Every row gives one point. The ring and each string are closed loops that go straight from each point to the next, and from the last back to the first. Before rounding, they use only three directions, however many columns there are. Count how often each string passes through the ring. Passing back the other way cancels.
(in the rows, 128 means zero)

Ring, 6 rows:
[[175 112 104 123]
 [147 122  84 125]
 [110 123 117 143]
 [118 160 140 124]
 [158 157 155 114]
 [180 122 158 126]]
String:
[[173 153  99 100]
 [188 139  78  99]
 [179  89  91 133]
 [154  63 139 165]
 [147 123 117 130]
 [142 170  50  94]
 [135 137  55 115]
 [137  87 103 151]
 [139 107  72 133]
 [148  77 130 158]
 [150 122 118 129]
 [157 102 125 139]
 [165 144 100 109]
 [196 154  88  90]
 [205 106 142 123]
 [202  97 171 135]
 [172  87 177 152]
 [158 134 139 124]
 [168 183 131  92]
 [176 188 156  90]
 [174 143 183 120]
 [179 166 165 103]
 [171  79 195 160]
 [165  97 165 147]
 [162 146 122 113]
 [187 142 118 105]]
Times through: 4
String:
[[155 135 112 119]
 [161 166  68  92]
 [150 127 113 126]
 [147  74 128 159]
 [135 112  62 130]
 [124 148  49 112]
 [125 165  64 105]
 [137 136 112 126]
 [135  88 148 159]
 [106  76 148 177]
 [ 87 120 127 155]
 [107 169 106 117]
 [125 168 111 112]
 [110 203 105  97]
 [105 180 140 117]
 [122 132 168 143]
 [138 112 163 148]
 [138 126 177 142]
 [147 191 159 100]
 [156 207 129  82]
 [158 187 118  91]
 [179 168 156 100]
 [190  96 198 144]
 [181  78 187 155]
 [156 111 144 138]
 [165 149 117 109]
 [193 133 119 109]
 [199  84 137 136]
 [177  53 158 165]
 [163  89 138 147]]
Times through: 0

Ring, 9 rows:
[[159 119 154  95 129 107]
 [184 118 146 126 104 100]
 [191 119 132 157  91 108]
 [161 101 119 164  93 146]
 [101  89 115 139 126 192]
 [ 83 121 121 128 166 184]
 [ 90 157 131 122 193 154]
 [106 169 144 107 198 129]
 [130 140 155  86 166 115]]
String (28 x 6):
[[141 109 142 110 127 135]
 [163 145 138 140 135 109]
 [219 146 144 155  97  69]
 [216 120 140 155  78  86]
 [195  96 134 148  74 114]
 [140  92 134 120 111 150]
 [162 138 130 155 125 120]
 [153 122 128 149 119 134]
 [137  98 126 136 113 156]
 [151 135 124 160 127 134]
 [140 120 113 172 118 157]
 [ 88  55 106 140 106 223]
 [ 70  50 114 113 120 229]
 [112 104 129 119 137 166]
 [123 138 127 140 152 146]
 [ 99 148 122 143 174 162]
 [ 59 162 119 133 212 183]
 [ 66 148 129 111 203 176]
 [100 120 136 105 162 161]
 [126 133 136 122 152 139]
 [126 188 140 131 194 111]
 [117 211 152 109 225  96]
 [101 168 162  65 213 115]
 [111 110 148  82 154 146]
 [130 125 144 103 149 132]
 [129 111 151  85 143 133]
 [136  86 164  53 128 127]
 [144  95 153  83 122 128]]
Times through: 4
String:
[[106  56 109 144  94 209]
 [116 100 110 160 120 182]
 [135 135 124 151 140 143]
 [115 115 111 163 132 176]
 [ 74  48 101 140 108 239]
 [106  83 108 154 113 198]
 [142 133 122 158 131 141]
 [136 115 128 138 127 147]
 [140  81 122 140  96 165]
 [194  93 117 181  62 131]
 [229 125 126 192  63  88]
 [199 101 138 143  76 106]
 [156 105 140 118 113 128]
 [158 130 141 127 129 116]
 [187 153 150 129 130  80]
 [170 116 162  83 124  94]
 [145  97 160  70 127 121]
 [130  96 149  84 130 140]
 [140 101 153  82 130 128]
 [165  97 168  63 117 101]
 [167  77 164  65  99 112]
 [149 101 144 107 117 131]
 [147 125 137 128 131 129]
 [209 147 135 169 100  83]
 [226 147 126 197  82  81]
 [171 129 126 164 109 122]
 [142 111 128 139 120 146]
 [118  60 118 131  94 191]]
Times through: 0
